Each row of a before or after table is a point. One or more steps were done to the points. Then noise was added and the rows were shuffled. The steps act on how far a point lies along the listed directions, d1 being the first. Name the steps. A step turns or swaps two directions, mirrors them in a line or flattens them onto one, adds a multiple of one to another, or multiplies one. Angles are multiples of 10 degrees, from the lower direction toward the higher: turns from -170 to 170, lines from 10 to 170 but not 90. Use the fewest steps. Two steps may share a direction if one is a turn and the other turns, adds or multiplies; they go together, in the order done. Otherwise the lowest direction goes first.

Directions:
(1): [-4 40]
(2): [-40  -4]
Before (11 x 2):
[[-45  51]
 [-14   4]
 [-26  17]
 [-11  -2]
 [ 10 -13]
 [ -2  18]
 [ -5  11]
 [-26  39]
 [-11   2]
 [ 20  11]
 [-16 -29]]
After, 11 rows:
[[ 33   5]
 [  9 -13]
 [  5  10]
 [-33  60]
 [-17 -15]
 [-17   7]
 [ -9   7]
 [-28  37]
 [ -9  30]
 [  3  16]
 [  0  10]]
Steps: mirror d1 and d2 in the line at 30 degrees

Directions:
(1): [ 11  16 -25 -17  31 -52]
(2): [ 54 -27 -14 -24 -22   5]
(3): [  1  -3 -51  16  29  35]
(4): [-21   4 -38  13 -50 -19]
(5): [-14  34  -8 -53  -8  24]
Before, 11 rows:
[[ 31 -27 -29  21  -8  -7]
 [-11  -6  -4  -2  -4 -10]
 [ 39 -25 -39   1 -13  12]
 [ 30 -60  -3  24 -20   3]
 [ -2  -1 -14   4  -8   9]
 [-22  21   0  -5  20   7]
 [-41  10  15  -3  -7  16]
 [ -4  -9 -10  15  42  11]
 [ 28   0 -17 -29   5  27]
 [ -3  23  32 -22 -21 -15]
 [-21  13   0   5   0 -10]]
After:
[[-11  -3 -11  -5   2  -9]
 [-16  16  21   1  12 -17]
 [-21  16  -6   3   4 -11]
 [-44   2  29   4 -20  29]
 [ -8  35  -6 -32  -4  18]
 [ -1  -8   4  10 -17   0]
 [ 31 -27 -30  19  -6 -13]
 [  2 -17  17  21  34 -22]
 [ 34 -14  27 -17 -13 -12]
 [ 22 -57 -24  22 -19  47]
 [ 44 -33 -10   8 -25 -12]]
Steps: multiply d1 by 2; mirror d3 and d5 in the line at 120 degrees

Directions:
(1): [  5  27   0   7  13  60  38   3  11 -53  -2 -28]
(2): [ 28  14  42  21  35  -9  28  26  47  37 -10  12]
(3): [-27 -59  31  29  27   4  17 -13 -16   1  43 -21]
Before, 10 rows:
[[-35 -32  12  19  -3  38  17 -24 -19 -18  19 -18]
 [-19 -32  -3  -1 -16 -53 -26 -15 -29  35   5  23]
 [ -3   9 -44 -16 -33   5 -24  -3 -18 -22 -30   4]
 [ 13  18  13  15  13  11  21   3   6   0 -10  -4]
 [-16 -29  25   7 -11 -60 -16  10   6  46   3  22]
 [  8   9  20  13  35  14  27  11  20   0  13 -22]
 [ 21  44  -9  -9   5  20  14  12  25 -17 -31  -6]
 [  3 -11   7 -18  -4 -26 -14   1  12  38   8  22]
 [ -6 -19  40  29  37 -14  10  -4  27  50  16  -1]
 [  6 -35  23  33   8 -22   5   3  10  23  -1  -3]]
After (10 x 12):
[[ 19  27  -7 -30 -10   1  -2  10  21  12 -15  19]
 [  3  -8  22  23  18  -4  17  -3  -3  19   3  -1]
 [ 27  20   2  21  -3  14  19  12  26 -10 -29 -11]
 [ 16  60  -4 -16 -26  -1   7  24  35 -11 -42  17]
 [-22 -33 -29  -6 -28 -20 -33  -8 -29   1 -10   8]
 [  3  -2  25  14  39   9  26   7  13   8  20 -20]
 [ -9 -38  22  10  18 -34  -7  -6   0  37  12   2]
 [ 13  54 -34 -25 -33   0  -5   0  -2 -20 -42  18]
 [ 17  47  16  15  26  29  28   5  47   9 -20  -3]
 [-24  -8   4  11  -5  55  23 -20 -12 -33   9 -23]]
Steps: swap d1 and d3

Directions:
(1): [  1  32   1 -26   6 -25  11  50   4 -33 -35  20 -11  15   0 -50 -30   3
  29   8]
(2): [  6  26  11  -5 -21 -27 -20   4 -43 -46   2  -5  25 -57  -6  37   3  11
   5  23]
(3): [ 22  16  12  60 -45  18 -16 -22  18  -3  -7  43  12 -15  26 -22 -22  -3
  15 -18]
(4): [ 34  -5  10 -20 -22 -13 -60  24  47  22   8 -10 -22 -11  -4  -8   6  36
 -23  21]
(5): [ 42  11   2  32  -2 -27  13 -26  -2 -17 -13 -13 -55  12 -54   3  29  -3
  17 -11]
Before, 11 rows:
[[  9   1  -3   4  -4  -9  -8  -4  13   8   4  -8 -20  -5 -17   1  13   7
   -2   7]
 [  5   6  -3  -8  -2  -7  -9  11   2 -12   2   0  -5   6  -5   2   4  -2
    2  -2]
 [ 19  -2   8  13  -7  -5  -5 -13   7  -5   4  -7 -16   0 -14  -4   0   3
    2   2]
 [-22  11   7  -4  -9  16   0  16 -10  -7  -4  25  40  -3  44 -19 -30  -9
    6   2]
 [-10 -20  -4  13   4  26   6  -6  20  30   3  -5  -3  25   9 -13  -1 -12
   -3  -8]
 [  8  16   5  13 -15   7 -18   2   6  -4   0  18  20 -24  18  -2 -16   9
    0   6]
 [-35 -13  -3 -18   2  24   7   0  -8  11  11  13  49  -1  35  14 -11  -3
   -7   6]
 [  5  12   3  -2   7 -14  13  16   4 -12 -10   4  -7  -5   6 -12  -4   3
   21   3]
 [-14  -3   3 -12  -7   9 -18  11  13   4   2   9  16  -8  20  -3  -8   7
  -12  10]
 [ 20   4   4  10  -5  -7  -4 -13  -7  -9  -5  -1 -15  -7 -14  19  13   2
   -6   5]
 [ 19  -3   5   6  -8  -4 -10 -10   4   5   1  -9 -13  -8 -10   2   7   4
    1   4]]
After, 11 rows:
[[ 24  -1   1  -5 -14 -15 -35   6  34  19   7 -13 -30  -9 -19  -4  16  23
  -12  16]
 [-12 -19  -5  14   7  27  11  -8  17  28   3  -5  -2  26  10 -13  -1 -13
   -1 -10]
 [  3  13   2  -1   8 -13  18  14   2 -13 -11   6  -5  -4   6 -11  -5   0
   23   1]
 [ 24   3   5   7  -7  -9 -11 -10  -2  -7  -4  -3 -18 -10 -16  16  14   7
   -9   8]
 [ 31  -5   8  -1 -15  -8 -32  -1  21  14   5 -13 -21 -11 -11  -1  10  18
   -8  12]
 [-37  14   3   5   1  20  26   6 -30 -16  -7  29  50   2  46 -15 -33 -24
   16  -6]
 [ 16  15   7   8 -20   3 -33   8  17   2   2  15  15 -27  17  -4 -14  17
   -5  11]
 [-51 -10  -8  -8  12  31  34 -12 -30   0   7  18  59   5  37  17 -14 -21
    5  -4]
 [ 11   6  -2 -10  -4  -9 -18  15   8  -8   3  -2  -9   3  -6   1   6   4
   -2   1]
 [ 28  -3  10   8 -12  -8 -20  -7  19   1   7  -9 -22  -3 -16  -6   2  12
   -4   7]
 [ -2  -6   7 -18 -14   5 -39  21  29  13   5   6   8 -11  18  -6  -7  20
  -19  17]]
Steps: multiply d4 by 3
